Each row is a point. Each table stands for the endless flat space through its points: a line for two points, a plane for three, and so on. Write the one point that lies in both, or say that there is none.
(in the rows, 128 means zero)

First, 3 rows:
[[119 113 111 110]
 [157 149 131 104]
 [121 119 113 122]]
Second:
[[126 133 130 115]
 [138 121 116 103]]
They share: no point

First (2 x 6):
[[143 128 134 105 117 108]
 [125 128 158 123 153 132]]
Second:
[[134 126 150 117 131 118]
 [156 118 128 109 147 122]
 [119 132 165 129 125 124]]
They share: no point

First (2 x 8):
[[115 106 146 145 107 126 157 123]
 [119 106 136 137 113 124 149 119]]
Second, 2 rows:
[[125 112 144 135 113 124 167 130]
 [130 117 148 133 114 126 172 136]]
They share: no point

First, 3 rows:
[[102 127 120  98 107 119 112  91 115]
 [137 128 133 140 137 142  99 122 148]
 [124 129 122 126 111 125 110 105 125]]
Second, 4 rows:
[[136 151 123 115 123 153  83 129 167]
 [139 127 108 129 111 139  98 120 121]
 [124 115 126 146 117 113 122  99 111]
 [142 121 103 131 106 138 101 119 108]]
They share: [130 129 125 133 118 130 107 111 132]

First, 4 rows:
[[103 147 102 119 135 101 127 141 124 122 150]
 [122 145 119 106 143 105 115 117 128 143 133]
 [102 155  96 129 148 146  73 113 167 134 156]
 [135 142 125 103 144 118  97 103 143 155 127]]
Second:
[[117 154 111 110 150 124 107 120 139 137 147]
 [122 144 109 111 141 108  98 105 153 147 126]
 [111 125 110 117 127 107  81 113 146 142 136]
 [120 133 105 110 135 103  83  99 163 149 123]]
They share: [117 147 112 113 143 117 103 117 140 140 140]

First, 3 rows:
[[102 139 137 123 102 125 108 149 145 121 115 112]
 [ 97 138 133 129  99 123 115 150 144 114 124 110]
 [ 95 137 133 131 101 126 119 146 147 111 130 103]]
Second:
[[114 136 141 116 115 136 107 141 158 127  99 103]
 [106 144 145 114 111 134 107 135 154 131 107 101]]
They share: no point

First, 2 rows:
[[131 110 129 127 126 131 140 110 140 107 126 139 141 114]
 [119 100 117 119 132 143 142 122 138 101 140 149 149 106]]
Second:
[[ 92 106 133 109 131 135 158 145 108 114 141 150 137  77]
 [130  99 127 115 125 140 138 132 128 107 152 140 161  78]
 [113 125 102 134 111 145 157  94 145  73 122 146 118 143]
 [152  96 107  97 133 125 124 131 128 110 157 130 191  75]
 [156 110 112 145 104 157 133  89 166  73 142 136 146 127]]
They share: no point

First (3 x 14):
[[149 153  88 149 104 129 147 102 151 137 113 111 102 159]
 [150 145 110 145 105 129 126 108 160 120 114 118 120 156]
 [133 161 108 129 112 153 135 126 139 145 133 131 114 135]]
Second:
[[155 149  69 134 112 128 148 101 145 141  98 136 143 141]
 [144 151  79 144 106 142 131 106 147 122 114 124 137 162]
 [137 153 120 129  96 130 138 127 156 152 125 107  79 152]
 [137 158 113 144 109 125 131 120 149 150 126 112  95 144]]
They share: no point

First:
[[124 119 142 134 135 131 143 125 126 111 170 113 120 111 113 158 139 115]
 [112 148 173 140 121 145 161 111 136 114 162 126 111 120 106 153 131 130]
 [124 119 152 129 115 131 160 116 127 119 155 121 122 114 117 158 144 136]
 [132 122 145 139 125 141 138 106 129 126 173 126 107 127 116 147 140 117]
 [120 130 158 124 105 131 162 119 124 117 141 130 128 124 112 151 141 141]]
Second, 4 rows:
[[144 124 134 108 125 113 134 135 112  91 155 124 128 124 106 135 149 123]
 [142 132 124 113 133 118 128 142 103  93 151 115 140 125 116 126 150 127]
 [118 138 139 133 124 138 131 131 115 117 148 127 134 137 111 138 132 115]
 [121 119 171 122 106 122 144 108 143 111 164 147 102 137  75 164 129 103]]
They share: [124 132 142 126 121 131 134 129 118 111 151 130 128 134 106 141 135 115]

First:
[[160 115 109 120 132  96 144 142 144  99 147 143 152 138 133 118 104 105
  108 143]
 [174 129  91 108 114  74 138 162 134  77 143 133 148 130 111 122  88 113
  106 133]
 [166 115 111 130 130 112 128 136 142 115 135 143 154 160 137 120 116  97
  136 149]
 [167 116 108 116 131  99 139 142 143 102 145 140 152 140 120 106 100 105
  109 150]]
Second, 2 rows:
[[149 100 130 115 136 103 157 118 167 117 158 147 157 147 138 132 121 111
  111 155]
 [146 115 121 124 154 106 148 133 146 108 146 144 148 138 150 117 106  96
   90 149]]
They share: no point

First:
[[ 98 114 138 111 148 100 103  95 106  99 137 111 137 123 144 131 143 130
  121 149 109 179 118 112]
 [100 104 135 127 149 101  86  71 110  97 132 108 132 126 155 122 127 126
  120 160  99 196 103 105]
 [113 124 142  96 162 111 139 127 110 135 139 112 132 142 128 134 144 155
  117 144 121 140 146 105]
 [127 102 138 123 153 140 145  98 128 153 144 126 138 143 129 113 133 159
  138 167  95 130 131 101]
 [120  96 165  93 165  77 116 113  82  97 132  98 134 146 147 114 121 130
  120 152 147 170 147  99]]
Second, 3 rows:
[[113 104 154  99 152 101 128 111 106 120 144 111 147 136 138 123 132 132
  129 154 116 146 135 102]
 [107 101 163  86 156  83 123 119 110 135 148 100 156 141 143 130 121 120
  125 159 110 131 133  95]
 [119 110 151 107 144 119 138 104 104 105 145 121 147 132 134 118 133 135
  131 144 119 155 136  98]]
They share: [115 104 149 105 152 107 128 108 104 115 141 115 141 134 136 120 139 139
 131 154 119 153 136 108]

First:
[[134 117 123 120 126 131 120 130 110 135 131 118 155 152 143 162 143  92
  152 141 126 145 140 148]
 [126 141 107 131 124 131 140 118 136 127 121  92 142 142 125 177 121  83
  146 138 110 129 139 146]
 [155 114 122 132 134 131  78 152 100 154 136 115 150 132 133 132 154  94
  132 147 144 122 118 148]
 [136 121 129  92 130 119 112 140 128 147  99 122 157 156 155 148 141 118
  126 127 132 127 122 160]
 [135 108 142  93 128 127 106 142 112 144 112 135 167 166 167 143 152 113
  136 128 138 142 125 162]]
Second (5 x 24):
[[146 121 104  93 149 118 137 151 133 125 109  88 141 143 149 139 122 103
  115 123 114 108 115 155]
 [124 134 123 111 118 126 120 132 130 152 102 106 147 120 144 138 138  97
  116 133 103 113 118 158]
 [122 129  98 117 147 104 135 159 131 127  83 108 161 107 163 123 158  81
  121 133  98  98 115 169]
 [132 154 135 119 122 126 122 136 152 152 104 108 133 136 144 128 118 111
  124 155 115 127 116 158]
 [138 157 152 109 105 142 116 119 154 167 120 101 118 149 131 136  96 126
  117 154 118 137 116 149]]
They share: [136 130 119 113 129 125 115 135 130 142 110 107 149 145 139 154 134 102
 130 133 126 122 124 154]
